Each point is reached from the start by the listed moves, each made once or not at all, plus a little noise. Say if it took an odd or an even number of moves. Then give how often each move was made.
In the rows, 128 means zero.

Moves:
(1): [136 167 131]
(2): [106 147 151]
(3): [141 139 147]
Start: [110 105 142]
Points:
[131 154 167] => even (1, 0, 1)
[109 174 188] => odd (1, 1, 1)
[122 117 160] => odd (0, 0, 1)
[103 137 184] => even (0, 1, 1)
[ 90 124 166] => odd (0, 1, 0)

Moves:
(1): [172 136 146 122  92 123 132 116  92 116 131 112  98 105]
(2): [151 150 128 155  95 159  99 149 130 134 120 160 145 133]
(3): [146 149 134  96 116 146 148 125 117 114 153 120 130 143]
(4): [148 120 139 120 141 109 136 113 137 136 127 131 131 138]
(5): [144 121 111 128 137 107 109 122 136 150 153 109 138 127]
(6): [147 113  97 119 115 146 153 126 131 153 141 128 118 116]
(7): [108 139 125 107 115 116 152 158 133 111 124 133 113 122]
(8): [136  86 149 136 157 144 125 168 126 125 143 132 106 123]
(9): [132 122 113 125 132 141 132 121 145 115 148 136 155 142]
(10): [153 115 154  89  99 108 112 166 161 137 112 116 160 142]
(11): [108 141 132 147 122 149 111 134 149 118 164 109 134  90]
(12): [143 120 152 136 116 126 120 120 112 131 144 121 131 138]
Start: [118 146 128 117 136 136 145 125 122 147 135 135 116 109]
Points:
[195 131 112 126  83 156 132  96 118 162 249  80 120  61] => even (1, 0, 0, 0, 1, 1, 0, 0, 1, 0, 1, 1)
[149 161 159  91 115 151 156 112  95 133 177 118 121 134] => even (0, 0, 1, 0, 0, 0, 0, 0, 0, 0, 0, 1)
[200 101 204  71 129 130 110 176 163 164 234  77 151 115] => odd (0, 0, 1, 1, 1, 0, 0, 1, 0, 1, 1, 1)
[134 176 165 140  85 157 124 158 143 137 174 147 130  90] => odd (0, 1, 0, 1, 0, 0, 1, 0, 0, 0, 1, 1)
[216 163 148  61  40 149 133 184 173 181 219 107 164 110] => odd (0, 1, 1, 1, 1, 1, 1, 0, 0, 1, 1, 1)
[181 103 141 153 108 197 129 173 110 176 172 162 106 108] => even (0, 1, 0, 0, 0, 1, 0, 1, 0, 0, 0, 1)

Moves:
(1): [127 132 125 130 121 137 121 119 129 129 124 127 124 128 142 133 109 122
 135 131 125 132 121 136]
(2): [134 123 121 115 128 140 128 137 129 126 124 127 122 128 129 134 128 122
 133 121 122 133 132 124]
(3): [130 137 129 150 127 119 142 118 108 132  93 141 132 114 141 114 129 135
 110 146 135 126 113 141]
(4): [111 116 124 125 122 132 124 119 127 134 117 118 135 126 131 130 128 117
 130 149 116 136 105 121]
(5): [124 131 130 122 118 123 136 129 135 132 118 126 119 127 139 111 130 124
 136 134 127 139 137 125]
(6): [128 118 122 128 134 142 131 126 139 126 117 135 135 130 130 143 126 131
 136 123 141 125 138 117]
(7): [117 109 125 105 113 111 152 125 147 141 132 129 139 139 112 141 138 121
 114 133 120 122 141 135]
(8): [122 123 129 130 134 120 124 127 136 127 116 124 140 122 124 129 121 137
 123 137 127 121 133 118]
(9): [122 130 128 120 133 112 136 134 126 123 120 123 120 130 118 135 131 131
 138 123 130 114 138 137]
(10): [127 139 119 117 149 123 149 135 135 139 133 123 116 121 125 109 107 109
 138 106 139 140 131 104]
(11): [135 137 116 132 123 133 142 126 133 133 131 137 133 119 134 133 139 126
 113 123 130 111 136 129]
(12): [131 134 134 120 120 128 120 134 116 119 142 135 121 142 121 123 129 112
 126 130 126 124 127 128]
(13): [130 129 116 134 136 151 147 152 109 119 136 117 116 132 129 115 115 149
 130 130 121 130 127 135]
(14): [123 125 126 140 132 125 123 136 113 133 134 144 131 114 141 123 139 129
 136 108 112 136 125 124]
(15): [112 130 125 112 142 122 114 124 115 118 147 131 149 121 108 129 131 129
 133 129 120 140 141 135]
(16): [116 126 144 136 134 139 120 134 141 115 124 110 122 143 142 134 124 121
 117 130 147 137 124 121]
(17): [127 110 135 117 126 126 121 138 149 123 145 130 130 143 123 115 128 123
 121 122 139 113 122 133]
(18): [129 142 111 132 115 125 134 155 128 125 113 141 107 112 124 141 137 120
 128 135 122 131 136 132]
(19): [110 136 139 113 108 117 135 137 121 133 122 130 113 118 125 140 134 120
 123 134 145 128 130 126]
(20): [134 133 133 137 129 131 133 132 133 128 130 127 141 129 132 133 131 127
 129 127 139 122 139 134]
(21): [136 137 145 140 128 150 133 128 124 107 133 114 126 124 104 134 127 136
 122 117 131 116 128 123]
(22): [127 136 140 129 123 140 121 127 137 132 129 120 132 138 127 122 127 130
 117 137 118 128 119 132]
(23): [128 129 143 138 135 131 116 124 124 138 135 130 113 132 144 123 129 106
 127 137 130 135 126 137]
(24): [121 127 115 120 105 135 124 135 127 134 136 123 116 138 126 119 124 121
 120 121 138 136 131 127]
Start: [116 131 130 126 134 129 148 145 122 126 135 127 120 136 138 119 135 137
 129 121 121 126 132 120]
Points:
[ 76 125 107 116  81 153 201 177  82 154 106 151  90 136 171 135 145  84
 108 138 131 116 141 152] => odd (1, 1, 1, 1, 0, 1, 1, 0, 1, 0, 1, 1, 1, 1, 0, 0, 0, 0, 1, 1, 0, 0, 1, 1)
[ 51 145  80 107  87 117 249 202 125 167  66 137  82  95 144 107 145 114
  98 140 122 128 152 103] => odd (0, 0, 1, 1, 1, 1, 1, 1, 1, 1, 1, 0, 1, 1, 0, 0, 0, 1, 1, 0, 0, 1, 0, 1)
[ 81 131 143 116 130 187 143 164 126  79 162  87 126 154 130  98 107 128
 108 144 120 115 127 114] => odd (1, 0, 0, 1, 1, 0, 0, 1, 0, 0, 1, 1, 1, 0, 1, 1, 1, 0, 0, 0, 1, 0, 0, 0)
[ 99 181 107 137 136 153 187 184 118  99  99 110 103 103 125 134 110 111
 106  98 161 119 170 116] => odd (1, 1, 1, 0, 0, 0, 0, 1, 1, 1, 1, 0, 0, 0, 1, 1, 0, 1, 0, 1, 1, 0, 0, 1)
[ 50 149 147 145 119 142 171 207  94  85  89 108 102 101 142 117 131 137
 124 152 136 123 133 138] => odd (1, 0, 1, 1, 1, 0, 0, 1, 1, 0, 0, 0, 1, 1, 1, 1, 1, 1, 1, 1, 1, 0, 0, 0)
[ 92 182 151 113  91 143 153 173  92  94  86 134  99 101 118 122 133 117
 106 162 113 137 139 131] => odd (1, 1, 1, 0, 1, 0, 0, 1, 0, 0, 0, 1, 0, 0, 1, 0, 0, 1, 1, 0, 1, 1, 0, 0)
[128 181  89 118 132 154 230 213 109 121  83 143  61 123 148  94 127 117
 126 117 124 118 160 117] => odd (0, 1, 1, 0, 1, 1, 0, 0, 1, 1, 1, 1, 1, 0, 0, 0, 0, 1, 0, 0, 0, 1, 0, 0)
[ 85 118 156 124 104 167 148 159 136 114 148 112 147 159 128 115 137 119
  82 105 132 132 134 146] => even (1, 1, 1, 0, 0, 0, 1, 0, 0, 0, 0, 0, 0, 1, 1, 1, 1, 0, 0, 1, 1, 1, 0, 1)
[ 82 146 143 103 135 149 144 169 164 142 113  78  63 161 174  88  85  81
 134 118 143 160 146  99] => even (1, 1, 0, 0, 1, 0, 0, 1, 1, 1, 0, 0, 0, 0, 0, 1, 0, 0, 0, 0, 0, 1, 1, 1)
